Every row gives one point. Each copy is the shape, with its points in the same order, turned, moved and blurred by noise. Is it also mirrored, or only turned?

Shape:
[[  8  22]
 [ 28 -36]
 [ 18   5]
 [  0   9]
 [  3 -30]
 [-19  33]
 [ -4 -34]]
Copy 1:
[[  8  21]
 [ 39 -32]
 [ 22   1]
 [  7   9]
 [ 12 -30]
 [-22  30]
 [  2 -32]]
Copy 1 is: only turned
Copy 2, 7 rows:
[[-27  -6]
 [ 29 -24]
 [ -6 -18]
 [-12   1]
 [ 27   4]
 [-37  15]
 [ 29  16]]
Copy 2 is: mirrored
Copy 3 (7 x 2):
[[ 23   2]
 [ 21 -60]
 [ 26 -17]
 [ 11  -8]
 [  0 -47]
 [  0  21]
 [ -9 -48]]
Copy 3 is: only turned
Copy 4, 7 rows:
[[ 14   0]
 [-44  21]
 [  0   8]
 [  4  -8]
 [-43  -4]
 [ 24 -29]
 [-44  -7]]
Copy 4 is: mirrored

Shape, 6 rows:
[[ 12   1 -48]
 [ 34  -7  30]
 [ -9 -37  41]
 [-15 -12  37]
 [-24  -7  -9]
 [ -6 -16 -20]]
Copy 1, 6 rows:
[[-32  20  19]
 [ 44 -19  27]
 [ 27 -60  -6]
 [ 23 -37 -21]
 [-20 -13 -19]
 [-20 -13   6]]
Copy 1 is: mirrored
Copy 2, 6 rows:
[[-30  10 -29]
 [ -1 -43  28]
 [ 49 -41   8]
 [ 38 -16  20]
 [ 18  10 -13]
 [  4   0 -25]]
Copy 2 is: mirrored
Copy 3:
[[ 37   1 -24]
 [ 13 -11  55]
 [-23 -49  40]
 [-29 -23  31]
 [-12 -18 -12]
 [ 11 -22 -10]]
Copy 3 is: only turned

Shape, 12 rows:
[[  8   6  -6 -60  16 -12]
 [ 26   7  44 -11   9 -42]
 [-26  20   8  -1   8   4]
 [  0 -11 -20  30  -6  18]
 [-25 -14 -10   8 -18  -8]
 [-14  11 -13   9 -14 -11]
 [ 30 -34 -23 -53   8  23]
 [ 15 -17  -1 -35  -1  10]
 [ 21  -5   2 -37 -18  10]
 [-27 -19   3  21 -12  14]
 [-14   5  12  12   7 -33]
 [-35   0 -11  15  -7   2]]
Copy 1:
[[-52 -11  -4  12 -21   2]
 [  8   6  33   2 -54 -10]
 [-12  10  11 -21  17 -13]
 [ 21   3 -11  16  40   2]
 [  9  -1 -17   4  19 -32]
 [  5  20 -18   2  14 -21]
 [-32 -45 -15  39  -1  32]
 [-16 -28  -8  14  -9  12]
 [ -9 -26 -23   2 -19  18]
 [ 24 -11  -6  -4  35 -21]
 [  4  18  15   3  -6 -34]
 [  2   7  -9  -5  36 -32]]
Copy 1 is: mirrored
Copy 2, 12 rows:
[[-26 -18 -36 -43 -35  22]
 [ 12  -2  -5 -53  31   6]
 [-30  10 -13   5   1  -8]
 [ 12  -5   8  37 -22  -5]
 [-14 -26   6  10 -11 -21]
 [ -1  -5  -7   4 -15 -27]
 [ -8 -39  -9 -22 -55  53]
 [-10 -23   0 -26 -31  32]
 [-10 -10  13 -30 -40  20]
 [-18 -20  17  24   0  -4]
 [ -2 -11 -14 -10  19 -22]
 [-23 -13   2  26 -11 -24]]
Copy 2 is: only turned

Shape (12 x 8):
[[ 37  31 -10 -21  14 -24   4  10]
 [ 24  13 -21 -37 -20  17 -17 -23]
 [-32 -13  20 -32  -1 -25   5  21]
 [ 14  -2  24   6 -44  19 -43   4]
 [ -1 -28 -32 -17  15  -4 -11   4]
 [  0  -8  37 -30   9  -4  -6  51]
 [ 22   1 -12 -11 -19   4  -4  14]
 [  4   6  23 -25 -12 -34 -33  -6]
 [-39  -1 -12 -18  -4   4  -8  41]
 [ -5 -13 -20 -32   2 -31  19  17]
 [-31 -36  -5 -20  30  -8 -15  15]
 [-14   0  35  36 -15   4  11 -26]]
Copy 1:
[[ 29  29  26  -8  18  -9  29  25]
 [ 24  11  -9 -20 -32  12  17   2]
 [-32 -17  32 -25  20 -17  -9  22]
 [-16   8  -2  20 -42  29 -13  42]
 [ 24 -25 -12 -15  23   1 -10  15]
 [-13  -4  54 -24  16  18 -17  47]
 [  5   6  -2  -6   4  20  18  32]
 [ -5  11  24  -1 -18 -31 -12  30]
 [-28  -3   0 -25  36  22 -24  14]
 [ -3 -15   8 -29  35 -19  18  21]
 [  3 -36  12 -16  33  -4 -39  14]
 [-29 -16  23  58  -5   9  10   0]]
Copy 1 is: only turned
Copy 2:
[[-15  16   3  30  16  -7  33  23]
 [ 25  37   7  -8  22  28  19   2]
 [-44  -4  18 -24 -21   2  21 -19]
 [-16  43  12 -18  11  32 -46   5]
 [  3  -4 -25 -33  -1  -4  18   4]
 [-60 -18  27 -18   8  17   3  14]
 [-12  20 -12   0   4  28   6  17]
 [-25  39  32 -14  -1 -14   4   1]
 [-47  -4 -20 -27  10  22  15 -29]
 [-25   1 -11 -11 -22   4  46   3]
 [-21 -24  -8 -47  -4 -15  10 -14]
 [ -2   4   9  21 -30   9 -46 -28]]
Copy 2 is: only turned
Copy 3 (12 x 8):
[[-31  38  17 -10   5  -2  16 -13]
 [-10  20 -19 -26   5   0 -25 -49]
 [ -3 -29  14   0 -40 -11  -2  10]
 [ 43  19 -19  -4 -38  24  -3 -47]
 [-16 -10  14   3   2  28 -35 -11]
 [  2 -10  14 -29 -41  21  24  11]
 [-12  21 -17  -2 -14  23  -3 -21]
 [  8   6  28  -4 -35 -13   2 -40]
 [  3   2  -2  -2 -38   9 -30  29]
 [-38 -10   6  12 -13   2  -9   2]
 [  2 -35  29  -3 -12  22 -30  11]
 [ 53 -10 -16  28  11  -8  18 -16]]
Copy 3 is: mirrored

Shape, 15 rows:
[[  9  23  11 -15   8  -7 -15   0  32   9 -24]
 [  7   2 -26 -13   9  -5  13   2 -27  -8   3]
 [-25   4 -34   4   1 -13  21 -14  -9   4   6]
 [ 23 -12  36 -20 -15  44  17 -28 -33 -31  -1]
 [ 11  19  33   3   8 -18  18  16  21  24 -28]
 [ 16  29  17  -1 -25 -10   8  14  30  25   4]
 [  1  -8  -8  -5   2  -2   2  23  12  18   1]
 [ -8 -22 -14  -1  11   3   0  17 -15  -2 -10]
 [ 20 -25  41  11 -25  18   0 -46 -27 -43  14]
 [-18   6 -20  10  -8  16  -7  -2 -29  10  -9]
 [-15   5  -3  -3  -5   2   5  21 -22 -32  -8]
 [  3   4  28 -26 -25  -6  10   4  38  10 -23]
 [-26   2   2 -15   5 -11   5   7 -15  18  -3]
 [ 31 -22  29   3 -34  31  20 -31 -20 -35 -27]
 [-19   3  -6   4  17  21  17  10   7  -4  -1]]
Copy 1 (15 x 11):
[[ -1  19  21 -16   5   0  -7 -16  30 -10 -36]
 [-20   2 -35  -4  -9 -10 -14   9  10   9   7]
 [-27 -12 -20  -3 -14 -14 -15 -34   8  20  13]
 [  1  26   2   6 -13 -23  37  27 -36 -34  20]
 [-11   6  29 -20   0  19  13  -3  10  18 -44]
 [  5  -5  38 -14  -3 -15  15  -9  35  21 -27]
 [ -3  -3  13 -18  -3  12 -16   3  24  14   4]
 [ -7  -4 -14  -2 -16  21 -26   6   4   2  14]
 [ 12  -1   3   8  16 -39  26  11 -50 -36  22]
 [  3   6 -13  29 -21  -1 -17 -16   3  11   9]
 [-23 -18 -11  22 -15   2  -7   7  11 -16   1]
 [  2  -1  42 -32 -22  -7   6  -5  15 -14 -28]
 [-29   5   8   0 -22   1 -26  -5   0  13  -5]
 [ 27  -1  -5  -3 -19 -15  40  14 -43 -38   0]
 [-20   6   0   0 -10  20   6 -16  18   2  15]]
Copy 1 is: only turned
Copy 2:
[[ 20  18   6 -18  -4 -14  -6  20  34  -6   0]
 [  4 -20 -11   2 -11  -4   8 -12 -22   9  -7]
 [-15   5 -19  13 -18  14  21 -27   0   3 -21]
 [ 37 -28  60  31  -1   7 -18 -18 -22  -7  13]
 [ 28  26   7   8  15 -13  27  36  25   2   4]
 [ 26  38   1   8 -12 -28  23   9  18 -22  22]
 [  4   4 -18  -1  -8   6  12  14   6 -16  16]
 [ -6 -11 -14   6   1  22  -4   9 -12  -2   3]
 [  2 -25  56  58  14 -12 -28 -31  -7 -16  15]
 [ -8  19  -5  -3   2  19  -4 -23 -21   5   2]
 [  8   0  -8  15   1  -1 -13   3 -34 -17 -21]
 [ 23  23  25  12 -27  -9   3  33  28 -19   6]
 [-12   9   7  -8  -3  14  24   8  -7 -11  -9]
 [ 31 -10  52  60  -6   3 -33  -8 -10  10  15]
 [ 21   1 -15   6   5  24   3  -7   3 -21 -12]]
Copy 2 is: only turned
Copy 3 (15 x 11):
[[-20  29   3 -15  12   7 -24 -18  29  -9 -37]
 [  3 -12 -23   2  18  -7   9 -14   9   3   9]
 [-19 -15 -20   3  -3   5  22   3  -2 -18  -1]
 [ 47  22  22 -21  -1  34   9 -41  -6  30  21]
 [-40  49  -7   8  15  21 -24 -15   7  14 -27]
 [-29  57  -6   5 -20  -5  -7 -17  20   2 -26]
 [-13  15  -9   0   2  -9 -13  14  16  11 -16]
 [  4  -8 -11  -3  17   0 -15  12  -5   8  -4]
 [ 42   5  51   7 -12  21  14 -49 -26  18   5]
 [  3 -13 -26 -17 -14   3  -9  -7 -15  -8  -5]
 [ 17  15 -12  -4  21 -11  -4  -4 -18 -15   6]
 [ -8  59   6 -10   4  19   2  -1  19   6 -46]
 [-21   6 -17 -19  11  -3   8   5 -12   9 -15]
 [ 57  24  18  11  -5  51   0 -38 -11  20  -4]
 [-12  11  -3 -10   8  14 -12  11   4 -12  15]]
Copy 3 is: only turned
Copy 4:
[[ 18  21   1 -22   7  -8  -7 -15   8  19  -5]
 [ -2  -2 -30  13  13   6  18  15  -8 -11  21]
 [-17 -10 -46  24  -9 -14  13   7 -12  10  -2]
 [  4 -19  32  26  -9  56  28  -8  13 -19  15]
 [  6  31   4   6  23 -15   3 -12  44   8 -23]
 [ 42  33  -3  10 -11 -23   7   0  21  10 -17]
 [ 13   8  -7   4   5 -15  -6  29  16  13   4]
 [-13  -4 -10  15  14   2  -5  33  -3  -1   1]
 [ -1 -34  48  45 -13  25  15 -22 -16 -30   9]
 [-15  18  -9  25  -1  14  13  24 -29  15  -3]
 [ -1   0 -12   1   2  17   9  26 -12 -25 -18]
 [ 35  -4  10 -16   0  -5   5  -2  33  19 -27]
 [-18   6 -14   0  -3 -15  21  26   5  10  -4]
 [ 17 -29  36  45  12  52  13 -16   2 -11 -11]
 [-14   8 -22   8 -16   7 -15  10   9   1  -6]]
Copy 4 is: only turned

Shape:
[[  3   9 -15  15  12  17 -14 -13   9 -15  -9 -30]
 [-20   6 -11  29  39  11  -5  17 -18 -12   5 -31]
 [ 12  20  21   9 -12  21  20  15  17  31 -11   4]
 [-27   6 -13  34  31  15 -15   7  15 -32 -10   8]
 [  4  22  56   9  -8  20 -11   8 -15  -3 -10  13]
 [ 24 -26 -23 -26 -22 -13 -34  24  -7  35 -15  13]
 [  5  -6 -28 -14  34  10  16  11  13 -35  11  -8]
 [ 39 -34 -21 -25 -11  30 -29  32  -1  26 -18   9]
 [ -8   4  29   8 -17  17  -5  30  17  -7  -4 -14]
 [-31  -6  21   5  19  20  14 -12  -9   5  -4 -12]
 [  5   4  27  29 -25  45  27  16  -1  -7 -18  22]
 [ 21   0  42  28 -23   6  34  11   5  -8 -10   4]
 [-30  17 -29  10  10  21   7  -1 -17 -18  14 -11]
 [  0 -30 -10 -30 -36 -11 -20  16  -8  10 -16 -10]
 [  1  23  38  13 -19  24  24  24  -6  -4 -48   9]]
Copy 1 (15 x 12):
[[  9 -18  -6 -19  14   7  -5  13  -9 -13  29 -13]
 [ 20 -31 -25  -3  22   4 -33  29  -5  18  26   5]
 [  1  -8  22  16 -19  16   4 -24 -16  25  12 -13]
 [-18 -21 -18  10  42  -5 -24   7  -7  -2  24  16]
 [ 22   4  28  14 -13 -17 -13 -15 -36   5   2  26]
 [ -5   2  -5   0  -9 -20  22  19  -3  12 -56 -44]
 [-14  12  -8 -18  20  29 -27  28  26   9  10   2]
 [-19  11  -8  -8 -14   8   4  24 -34   5 -49 -45]
 [ -6  -7   8  23 -28  -4  -4  15 -15   5  19  10]
 [ 10 -26 -15 -20  -6   8  -7  -9  -7  23  11  33]
 [ -3 -13  17  32 -14  36 -12 -27 -30  -6  -5  20]
 [ 10 -19  45  28 -13  31   3  -5 -10   2  -1  21]
 [ 17 -19 -34  -6  11   5 -40  -6  16  -5  14   2]
 [  4   0 -17  -2 -29 -15  25  24   7  -7 -38 -14]
 [ 23  10  11  43  -9  24  12 -23 -32   7   6  21]]
Copy 1 is: only turned
Copy 2:
[[  5  -4  -2   3  -1  -1  12 -26  17   8   0 -40]
 [ 11  -6 -22   4 -27   2  14  -2  10 -10  34 -55]
 [ 16 -35 -19  34  17 -12 -24  12 -10  20 -11 -15]
 [ 52  -6   3   9 -25   5   8 -21  17 -19  15 -33]
 [ 31 -22  -9   1  31  -7  -4  15 -44 -14 -10 -26]
 [ -8  27 -19   8 -28   8 -30  26  -5  12 -60  -5]
 [ 12  20  17  28 -11  -4  21  16  37   5  20 -23]
 [  7  44 -20  29  -4   2 -28  24   3  22 -56 -33]
 [ 14 -25  -9  34  15  24   1   7 -13 -12 -12 -29]
 [ 12  -2 -36  17  10 -13   8  -9  -4 -19  27 -11]
 [ 55 -17 -18  42  22   0   4   1 -37  24  -3 -17]
 [ 33 -32 -16  18  30  19   8  19 -26  30   5  -4]
 [  5   3   1  28 -32 -18  18 -19  -7  -5  27 -30]
 [-19  20 -23  20 -16  21   4  12 -11  -2 -48   2]
 [ 46 -41 -30  29  20 -14  21  16 -28   9 -23 -19]]
Copy 2 is: only turned
